Each row of a before or after table is a point. The points were changed in one or more steps. Then noise was added and the rows were shuffled. The steps act on columns, c1 being the first. What was done? A step turns or swaps two columns, mirrors them in a line or flattens them onto one, adds a multiple of one to another, or multiplies or shifts one. Angles are multiples of 10 degrees, from the lower column toward the higher: turns from -170 to 170, lines from 10 to 170 but not 90. Use the fewest steps. Two steps may share a column if one is a turn and the other turns, adds or multiplies; they go together, in the order done. Otherwise the lowest column goes first.
In the rows, zero is written as 100.

Before (8 x 2):
0:  80 173
1:  74  96
2:  78 172
3: 115 132
4:  86 122
5:  62  48
6:  56 103
7: 103 115
After (8 x 2):
0:  37  35
1:  66 197
2:  37 106
3:  81 132
4: 128 140
5:  58  89
6:  72 196
7: 106 118
Steps: multiply c1 by 1.6; multiply c2 by 1.3

Before (8 x 3):
0: 110  24  87
1: 108  39  79
2: 105 116  84
3:  51  18 153
4: 160 119  91
5:  93  75 172
6: 170 126 117
7: 119 155  72
After (8 x 3):
0:  68 151 127
1: 127  10  47
2: 171  66 111
3:  96 116 114
4: 124 154 103
5: 122 166  81
6: 107  86  22
7: 149  69 113
Steps: turn c1 and c2 by 50 degrees; multiply c3 by -1

Before (8 x 6):
0: 114  73 129  98 110 131
1: 131  98  94  81 104 144
2:  63  93 151 125  75  87
3:  23 102  77  84 128  87
4:  93  73 107  62  84 126
5: 136  94 107 106  87 117
6: 109 100 173  77  79 114
7: 121  63 122  96 144  54
After (8 x 6):
0:  76 119 136 131  91  97
1:  66  91 108 114 115  92
2:  71 154 130  55  99 112
3:  88  80 195 121 101 122
4:  87  93 108 134  72 132
5: 118  80 165  83  64  77
6:  77 105  93 146 120 110
7: 167 125  69  90  58 118
Steps: turn c2 and c5 by -110 degrees; turn c1 and c5 by 140 degrees; multiply c3 by 1.3; turn c4 and c6 by -100 degrees

Before (11 x 8):
0: 133  94  26  69 151  79  83 115
1: 135 134  50  63 144  74  46  80
2:  81 116  68  94 106  78  50 126
3:  93  64 132 124 142 124 102 121
4: 131  68  39  68 122  98  17 134
5:  71 109  90 100  72 153 183  96
6: 141  70 131 140  73 115 103 107
7: 114  78  92 179 123 115  71 113
8: 130 114  49  90 139 158  31  96
9: 106 162 117  71  94 140 179 164
10:  72 120 159  67  79 142 187 110
After (11 x 8):
0: 167  85  28  71 151 162  90 106
1: 162  24  65  68 123 157  53 114
2: 112 167 171  69  92  97 175 123
3:  64  46  49  92 107 122 107 111
4:  88 108 155 122 140  78  65 107
5: 171  41  34  64 144 138 123  91
6:  44 181 194  65  78  58 135 104
7: 159  30 161  90 139 167 102  97
8: 183 110 141 141  74  76  72 104
9:  42 179 175 101  71 127 123  97
10: 128  75 120 179 124 112  74 106
Steps: multiply c1 by 2; mirror c2 and c7 in the line at 50 degrees; turn c3 and c6 by -70 degrees; multiply c3 by 1.6; multiply c8 by 0.4

Before (13 x 11):
0:  84  94 107  86 113 100  63  94 156  92 106
1: 134  89 112 107 110 113  78  92  88  91  91
2:  79  98 115  87  66 104 113  93  83 111 103
3:  73  82 116 120 108 111 108  71 105 109 112
4:  77  79 117 106 112  96 101  68  79  95 119
5:  77 117  40  98 113  85 117  60  85  96 106
6: 121  90  36  98 104 106 120  90 127 109 119
7:  77  99 115 112 108 117 116 114 131  90 100
8:  83  98 119  87 120  74  88  99  96  97 124
9:  87 133  85  96 102 127 103  97  87 129 125
10:  81  85   5 101 101  87  93 108 103 121  95
11: 100 163  87 104 108 101 117  99 108 181  93
12:  94 104 118 129  65  99  95  98  87  98 119
After (13 x 11):
0:  85  58 120  94  82 109  92  95 113 104 129
1:  84  91  90  92  79 141 102  97 106  97  86
2:  97  53  33  76  83 111  78  87 101 100  86
3:  82  42 125 127  94 111  91  71 100  96  88
4:  99  63 120 135  66  97 107  97 104 100 122
5: 137  49 103 108 111 103 120  93  93  83  95
6:  84  57 121 119 104 104  78 116  97  82  93
7:  49  44  17  78 106 107 105 107  93 124 101
8:  56  77  52  85 103  87  87  62 115 108  84
9:  91  58 125  93  89  78 111  99  96 118  69
10:  85  37 121 113  91  94 104  66 109 102  80
11:  95 120  87 101 111 164  84  99 104 153  99
12:  88  53 113  89  99  94 121  95  63  94  83
Steps: turn c1 and c3 by -20 degrees; add 0.3 times c3 to c4; shift c2 by -40; mirror c5 and c11 in the line at 150 degrees; turn c6 and c10 by -50 degrees; multiply c9 by 0.4; turn c7 and c9 by 150 degrees

Before (10 x 12):
0: 136 119  90  69  69  87  68 123  21 119 127 122
1:  75 102  76  91  91 107  73 106 108 128  76  68
2:  73 195 113 108  69 100  17  87 150  77  79  58
3: 110 105 124 119   7 181 105  63 124 128 126  78
4:  78 161 150 165  26  55  60  83  66 112 171  82
5: 145  48 135  91  51 123  59 131  67 113 100  85
6: 109 119 182  41  71 122  80  89 132  45 122  76
7: 118 133 136 101 155  83  59 115 109  98 134 108
8: 143 105  94 115 111  56 128 151  93  75 176 103
9: 117 145  85 114  89  97  94  70  47  77  97 132
After (10 x 12):
0: 118  70  66  71  87  96  97 101  43 117  89  62
1: 109 132  80  53   2 181  96 104 124  77 124 128
2:  82  75 108 111  91 104  76 110 106  95  72 138
3: 143  91 103 140 107  59 126  61  96  98 179  87
4: 112 193  41 118  71 118 134 155 132 161 119 110
5: 133  83  85 134  73  85  65 123  23 103 129  90
6:  78 140  24  54  26  51  70  53  69 113 167 134
7: 149 162 132 136  53 120  66  91  69 115  95 124
8:  69  86   4  88  66  98  69  97 152 166  75 160
9: 116 133  55 114 155  85  69  92 110 125 129 106
Steps: multiply c3 by 1.3; turn c2 and c3 by -110 degrees; turn c4 and c8 by -120 degrees; turn c7 and c10 by -140 degrees; turn c7 and c12 by 160 degrees

Before (8 x 18):
0:  97  65  60 105  70  99 104 139  81  78 152  96  72  75 106  31 122 151
1:  72 125  35 110  72 103  17  50  57 104 132 139 167 134 113 117 112  85
2: 141  74  80 112  80  45 130  87  37 103  53  99 120  78 108  95 166 143
3: 105 146 130  57 107 153  71 121 183  81  80 138  37 107  76 107 112 116
4: 109  88  88  88  83  80  47 119  87 186  60  97  66 118  67 122  92 135
5:  65  88  32 134  34  78  95  52  95  68  74 138  73 143 114  81  88  87
6:  57 117  70  73 121  43 139  87  75 103  75 114  61 145  79 112  71 121
7: 173  71  75  64 123  65  52 134  88 104 139  91 143  73 153  70  97  43
After (8 x 18):
0: 109  87  84  83  46  81  91 123  82 182 118  99 140 115  63 121  90 132
1: 106 147 130  57  76 188  73 113 137  82 141 141 184 107  73 102 114 113
2:  54 114  69  74 147  69 103  74  50 108 124 115 150 144  78 113  72 121
3:  67  84  33 142  68  91 176  87  79  68 110 133 131 144 111  77  88  87
4:  74 126  37 110   8  57 115  70 111 101 119 138  32 132 112 119 106  83
5: 178  71  78  61  61  81  54 114  65 105  49  98  31  75 156  67  88  45
6: 141  77  81 111 121  33 131  94  54 106 127  99  89  77 102  93 167 146
7:  94  65  63  99 102  79 105 148  99  81   7  97  96  74 107  29 122 150
Steps: add -1 times c2 to c11; turn c11 and c13 by -160 degrees; turn c5 and c8 by -30 degrees; turn c5 and c7 by -70 degrees; mirror c6 and c9 in the line at 40 degrees

Before (14 x 20):
0:  83  85  83  97 112 143 137  92 111 121 145  32  56  84 106  81  99  36 128 108
1:  82 105  76 111 136 115  90 150  98 100 155  68 124  73 114  95 101  79 135 115
2:  97 146 111 160 143 142 121 145 131 108  91 111 102  77 130  99  75 114 119  37
3:  72 134  87 136  80 121 133 145 137  72  64 117 143  70  98  88  90 113 138  71
4:  78 132  90 155 107 144 113 120  74  88  92 120  74  94 100 102  68 114 119  85
5:  71  40  86  95 143 155 133 106  96  60 139  55  82  79  75 103 126  35  97  88
6:  91  45  98  96 114 110  94 130  89  86 134  56  51  55  87  91 118   5 154  90
7:  82 117 135 141 113 135 136  98 102  62  86 107 122  78 160 108  77 127 132  78
8:  39 167 101 140 119  88  85  80 114  98 146 100  90  93 138  83  90  46 104  66
9:  49  79 128  85 109 161 105 115 110 105 155  83  65  82  94  97 122  66 132  88
10:  93 109 104 145  74 138  84 106 140  77  58 102 114  57 122 133  89 132  86  73
11:  66 114  98 129 141 108 102 127 149  77  51 118 106  62 108  90  67 139 128 100
12:  81 113 101 137 120 111 138 126 135 101  98 133 115  99 122 151  76 100 127  92
13:  67 105  74 110 100 114 117 140 106  95  47 120  97  76 147 103  99 134 104  54
After (14 x 20):
0: 118 127 134 142 114 102 137  98 109 156  86 107 122  90 159 125 120  89 133 102
1: 143 147 111 159  88 135 122 145  75 148  92 111 101  68 130 118 112  83 120  51
2: 139 149 101 140 150 136  85  79  69 106 145 100  90  55 138  54  85 117 104  98
3: 116  99  98  96 103 104  94 130  78 120 133  55  51 170  87  22 120 153 154 102
4:  91 145  86 136 133 114 132 146  69 144  64 116 143  89  97 110 105  74 139 101
5: 113 125  91 155 118  91 114 120 130 143  93 119  73  67  99 105 118  99 119  80
6: 140 125  76 109 105  80  90 150  94 104 157  67 123 112 114  82 107 111 136  97
7: 111 122  75 109 132 133 118 140 107 131  48 120  98 110 148 130 107  80 105  81
8: 150  77  86  96 113  83 134 106  82 167 139  55  81 164  74  54 106 143  97  97
9: 126 101 128  87 144  80 106 115  78 143 155  83  66 134  94  76  95 115 132  59
10:  77 140 103 146 114 103  83 106  72 152  58 102 113 112 122 154 120  97  86  89
11: 126 110 101 137 110 102 138 126  66 109  99 132 114  81 122 142 116 131 128  92
12: 150 138  98 130 119  96 102 127  66 120  52 119 107  95 108 135 134  58 128 113
13: 117 104  83  97 112  71 137  93  68 111 146  32  57 118 106  45 111 121 129  63
Steps: turn c1 and c5 by -110 degrees; turn c2 and c14 by 50 degrees; turn c14 and c17 by -150 degrees; turn c6 and c20 by 120 degrees; turn c10 and c20 by -130 degrees; turn c9 and c18 by -160 degrees; turn c16 and c18 by 50 degrees

Before (13 x 32):
0: 144  84 101 107 143 126 108  86 105  97  97 109 129 152  95  99 116 116 123  75  79 132 120  81  96 129  92  69  97  17  53 114
1: 148  84  94  91 127 130  77  90 100 121  78  78 121 129  85 110  97 120 143  55  71 109 102  94 108 126  87 145  70  67  86  91
2: 110  78  88 108 107 147 107  94  83 134 102 106 142 123  67  78 112  87 105  66 118 132 109  70  79 140 101 105  79  39 103  98
3: 110 108  80 150  72  58  84 104  53  65 110  56 111 135 110  77 141  75 144 150 104  30  80  75 143 133 126 151 120  87 105 147
4: 116  77  72 104 138  92 109  98 100 124 109 118 130 142  71  79 138  99 109  52  63  87  97  99  84 123  69 105 105  78  93 118
5:  79  91  91  59  98 141  92 162  81  28  76 132  76  66  96 110  93 131  97 108 105  78 119 134 148 101 103 132 105 136 100 134
6: 143 123  73 107 122 121  82 115  94 124  97  86 141 116  70 108 161 115 109 108  58 104 126  84  75 120  89 110  67  40  78  86
7:  87 100  89 135  91  68  66  88  76  93  99  80  96 160 119 124 117  85  88 178  99  37  65  48 125  94 132 161 127  91 137 169
8:  76 117  90  60  82 125  96 128 106   7 106 105 102 100 127  69 101 177  78 113 134 100 100 153 124 109  39 154  75 158  96 142
9: 102  86 124 123 113 106 104  98  78 114 120  92 127 135 100 105 126 102 118  54  44 138  99  97  79 112 100 110 105  18 111  67
10: 124  91 111 112 123 121  67  92 113 102 126 109 131 115  86 106 146  90 131  63  82 113  67  92  83 121 114  83  55  60  92 123
11: 118 129  90 134 122  54 107  18  43  69 110 101 112 145 109 106 172  48 143 182 124  69  84  70 105 108 131 166 127 127 128 157
12:  87 124 105  81  86 126  96 101  81  35  55 114  65  82 143  72  96  98  49 109 134  68  97 163 143  90  63 117  80 161  85 129
After (13 x 32):
0:  81  93  90  54 101 140  87 118  81  30  77 128  80  66 100 143  91 119  92 111  84  78 123 137 152 109 158 134 102 134  82  73
1: 149  79 101 110 146 123 112  92 102  98  99 105 126 133  97 125 113  86 115  72 113 131 117  82  99 129  90  68 121  16  45  96
2:  75 116  87  65  80 129  95  44 114   8 104 107 103 131 124 173 102 172 109 111  62 105  99 152 123 109 132 153  70 156  67 102
3: 120  92 112 108 125 118  57 111 113 103 129 107 127 112  89 135 143  71 156  67 107 111  70  93  82 121  91  83 103  62  90  79
4:  85 120 105  80  90 128 101  63  83  34  58 112  63 142 143 153  96 132  94 107 129  71  96 163 141  91 108 111  46 165  99 108
5:  99  85 123 122 119 112 104 104  75 119 123  93 131 117 102  49 125  53 107  50  70 133 103  98  77 109  99 110 117  15  91 117
6: 114 108  78 155  72  57  85 129  53  59 116  59 105  85 105 176 140  89 106 151 115  30  82  72 149 135 105 150 149  85 118  94
7: 120  75  76 104 140  91 101  70 100 121 111 118 128 133  74 136 138  66  97  53  94  82  96  96  86 120 103 105 112  78  87 110
8: 149  85  94  94 125 129  79  89  99 119  78  76 119 101  87  87  93  85 150  52  84 109 100  96 108 124  92 146 126  64  71  94
9:  90 102  87 129  84  64  68 133  73  94 103  79  98 156 115 194 116  93  72 183  79  40  66  53 123  96  85 164  98  89 137  35
10: 112  79  83 110 106 151 110  98  83 135 105 104 142 135  68 103 107 108 119  63 110 129 107  71  79 136  97 107  94  39 118 123
11: 143 125  74 108 118 118  85  93  92 123  96  88 142 124  68  77 158  73 134 105  90 104 130  82  78 124 114 104  94  45  61  98
12: 120 126  93 132 123  53 107 116  45  67 110 102 118  91 108 184 171  93  96 185 119  72  88  73 104 109  14 168 154 131 161  65
Steps: mirror c8 and c27 in the line at 40 degrees; turn c19 and c29 by 60 degrees; add -1 times c29 to c14; multiply c32 by 1.6; turn c16 and c32 by -110 degrees; turn c18 and c21 by -60 degrees; turn c21 and c31 by 40 degrees

Before (10 x 48):
0:  99 104  97  86 100  99  73  99 109 108 117 104  91  76 122  94 105 104  96  97 120 104 110 104  91  78 106 109 119 101 115 100 103  81 112  74 112 102 104 118  93  89 108  97 121 115  89  94
1: 113  86  98  92  96  97 102 102  99 115 119 101  90  92  91 103  93  98 106  94 105 111  96 103  77 106  94 111 103  95  96 113 113 103  91  96  86 105 115  87 114 105 101 127  94 101  95 125
2: 113  82  71 104  97 104 107  95  95 100 105  98  92 111 103  98  94  96 105  92 106 112  90  98  79  96 107 106 103  90  97 108 124 117  93  94  89  90 105  97 119 113  99 110 102  85 101 130
3: 108  86 118 119 106 115  86  94 104  99  77  93 101  92  88  98  96  87 114 113 100  81 103 103 103 108 110 100 123 102  99 106  93 112 104 101 106  96  95 107  94 101  93  91  78 107 120  96
4:  80  92  99  79  93  91  85  97 106  99 115 109  96  81 121 110 108  84  99 109 133 102 107 117  97  90 105 122 113 100  91  87 115  75 105  82 109 104 102 104  95  89 107  89 113 116  83 103
5: 104  94 106 107 100 122 112  95 118 109  77  95 102 102 103  88  90  98 105  99 118  85 102 101 116  97 104  99 111 108  96 106 100  90 101 100 119 105  84 111 120 115 103  87  80 115 107 101
6:  96  73  74 105 100  89 106 111  93 116 104  98 103 108 103  84  95  91 109  94 111 120  92  98  69 107 100 101  91  97 100 114 102 113  98  92  77  95 111 108 105  94 102 125  86  87  98 111
7: 122  79  84  95 104 101 109 115  95 105 115  96  95 110  89 115  89 105 106  97 109 123  86  93  85  98 104 102 107  95  99 110 108 103  94  97  73 104 118  84 109 101 108 109 103  93  89 112
8: 100 107 100 105 104 128  98  85 105  90  74  94  89 105  99  84 102  91  89 112 114  89  85 100 118 113  96  95 115 105  91 120  98 114 107 110 111 110  96  99  95  98  94  81  89 102 118 104
9: 116  91 103 114  91 110  98  93 108  99  78 100 100  91 100  89  98 104 102  97 118  76  83 105 111 113 103  93 115 104  85 119  91  89 105  93 112 106  99 111  93 125 106  84  78 109 112  97
After (10 x 48):
0:  82  74  74 103 100  89 103 111  93 117 104  98 103 107 102  83  96  91  99  94 110 129  93  99  69 108 100 101  89  98 101 115 125 114  99  73  76  95 111 106 104  94 102 102  86  87  97 111
1: 113  94 106 106 101 123 104  95 119 109  77  94 102 103 103  89  90  97  96  99 117  80 102 101 116  96 104 101 111 110  97 107  87  89 101  80 119 104  85 111 120 114 102 100  81 114 108 101
2: 101  87  96  92  96  98 100 102 100 116 119 100  90  93  92 104  93  98  96  93 106 152  96 104  78 106  93 113 103  97  97 114 126 103  94  76  86 106 115  88 113 105 102 111  94  99  95 125
3:  99  81  73 104  96 104 102  95  95 100 105  98  92 110 102  97  94  96  95  92 106 152  90  97  77  95 107 108 103  91  96 107 109 117  96  73  90  91 104  97 119 113  99 124 102  85 102 129
4: 129  92 104 114  91 111 100  93 107  99  77 100 100  92 101  89  99 104  90  97 117  92  84 104 111 112 103  94 116 105  85 119  84  88 103  72 111 106  98 112  93 125 106  91  78 108 111  98
5:  95 104  98  85  99  99  90 100 111 109 117 104  91  76 121  94 105 104  87  97 121 105 109 105  90  79 106 103 119 101 115  99  97  80  98  52 112 101 103 118  95  89 107 104 120 115  90  94
6:  96  79  84  95 104 100 103 115  95 105 113  96  95 109  90 115  89 105  95  96 109 195  87  94  84  98 104 105 107  94  99 109 111 103  97  77  74 104 119  84 110 100 108 109 103  93  90 113
7:  85  92  99  77  93  92  94  98 106  99 116 110  95  81 121 110 107  86  87 110 133  59 108 117  96  90 105 114 113 100  89  88  89  75  93  62 109 103 102 104  96  89 107 114 112 116  84 102
8: 120  85 119 118 106 114  95  94 103 100  76  92 102  92  88  98  96  88 103 113 100  82 104 103 103 107 110  99 123 103  99 105  91 113 102  80 106  95  95 106  94 101  93  92  79 109 120  96
9: 107 107 100 105 103 127  99  85 104  91  74  94  89 105  99  84 103  91  80 112 114  79  84 100 118 112  96  93 115 105  91 120  81 115 104  91 111 111  97  99  95  98  93  98  89 102 118 104
Steps: turn c1 and c22 by 50 degrees; multiply c22 by 3; multiply c7 by 0.4; shift c19 by -10; flatten c28 and c35 onto the line at 150 degrees; swap c33 and c44; shift c36 by -20
